Each row is a point. Each copy is the shape, with its points in the same order, stretched, turned, moved and blurred by noise. Say if it was mirrored as well.
In the rows, 128 means zero.

Shape (7 x 2):
[[129 101]
 [183 102]
 [146  98]
 [131 117]
 [115 158]
 [140 198]
 [158 148]]
Copy 1:
[[143 146]
 [190 106]
 [158 135]
 [138 133]
 [104 116]
 [107  72]
 [147  93]]
Copy 1 is: mirrored
Copy 2:
[[105 114]
 [158  75]
 [126 102]
 [133 117]
 [146 180]
 [189 202]
 [171 143]]
Copy 2 is: only turned
Copy 3, 7 rows:
[[124 112]
 [142  66]
 [123  95]
 [127 121]
 [149 153]
 [188 156]
 [159 117]]
Copy 3 is: only turned

Shape:
[[121 139  72]
 [ 75 138  74]
 [168 151 129]
 [128  82 100]
 [157 178 146]
 [163 178 105]
 [ 96 128 152]
 [162 126 107]]
Copy 1 (8 x 3):
[[126 169  92]
 [ 63 164  92]
 [184 130 132]
 [144 114  77]
 [172 140 168]
 [175 166 135]
 [ 91 108 155]
 [175 141 105]]
Copy 1 is: only turned
Copy 2 (8 x 3):
[[105 124 102]
 [ 68 136 120]
 [157  84 127]
 [142 166 118]
 [135  59 144]
 [131  67 100]
 [104 129 167]
 [159 112 113]]
Copy 2 is: mirrored
Copy 3 (8 x 3):
[[ 80 111 105]
 [ 51 136 121]
 [152 124 110]
 [ 99  80 142]
 [159 154 112]
 [139 134  88]
 [115 155 163]
 [134  96 116]]
Copy 3 is: only turned

Shape:
[[125 115  86 130]
 [138 176 188  93]
 [157 116 171 133]
 [105  80 156 132]
 [112 143  79 147]
 [112  64  87 118]
 [140 170 118 148]]
Copy 1:
[[138 142  96 100]
 [157 116 194 138]
 [103 146 168 104]
 [105 116 141  68]
 [146 115  80 134]
 [124 153  94  45]
 [139 121 120 164]]
Copy 1 is: mirrored
Copy 2, 7 rows:
[[127 153 151 160]
 [167  78  81  60]
 [157  69 143 136]
 [ 91  99 167 150]
 [118 165 125 166]
 [101 158 197 174]
 [156 123  97 139]]
Copy 2 is: mirrored
Copy 3, 7 rows:
[[104 142  95 138]
 [215 101 171  85]
 [154 150 165 128]
 [115 119 168 136]
 [100 146  89 116]
 [ 80 133 110 170]
 [142 153 111  96]]
Copy 3 is: only turned
Copy 4, 7 rows:
[[151 154 128 156]
 [105 108 159  72]
 [ 99 140 113 100]
 [ 81 161 131 140]
 [171 167 140 146]
 [123 156 122 187]
 [161 155 134 102]]
Copy 4 is: mirrored

Shape, 12 rows:
[[128 173 112 106 162  98 110 170]
 [118 114 170 143 179 173 143  99]
 [ 94 130 121 146 158 123 110 109]
 [ 95 172 116 121 164  91 102 106]
 [120 114 126 121 147 191 135 108]
 [107 129 106  88 172  82  90 108]
 [152 121 152 140 131 142 108 110]
 [105 143 151 117 108 136 151 156]
 [149 103 119 157 106 148 170 163]
 [ 81 166 123 113 163 128  63 112]
 [135 133 130 152 151 184 147  87]
 [145 135 154 131  97 184 192 118]]
Copy 1, 12 rows:
[[130 150 134  78 119  92 190 154]
 [ 98 150 162 151 181 137 114  99]
 [118 113 124 155 134 113 138 171]
 [151 119 134 138 116  79 163 178]
 [ 98 140 117 131 136 121  73  97]
 [175 116 107 116 159  75 159 197]
 [143 140 127 124 134 176 106 111]
 [ 93  97 131 105 109 130 146  67]
 [ 83 154  93 130 104 176 135  68]
 [132  82 132 122 119  77 121 192]
 [105 173 141 157 123 137  85  97]
 [ 93 162 143 128 100 158  91   7]]
Copy 1 is: only turned
Copy 2, 12 rows:
[[119  87  91 119 122 117  77 137]
 [117 157 166 186 162  89 142 116]
 [ 89 118 108 132 150 100 147 100]
 [ 80 112  89 119 155 116 103 107]
 [134 149 179 154 135 131 136  91]
 [ 59 123 102  94 124 103  88 114]
 [104 146 133 171 126 150 137 149]
 [174 151 111 114 130 112 113 153]
 [174 143 110 139  90 114 182 155]
 [ 80  90 127 112 188 146  92 105]
 [129 164 150 183 148 137 159  84]
 [210 209 124 166 115 134 138 125]]
Copy 2 is: only turned
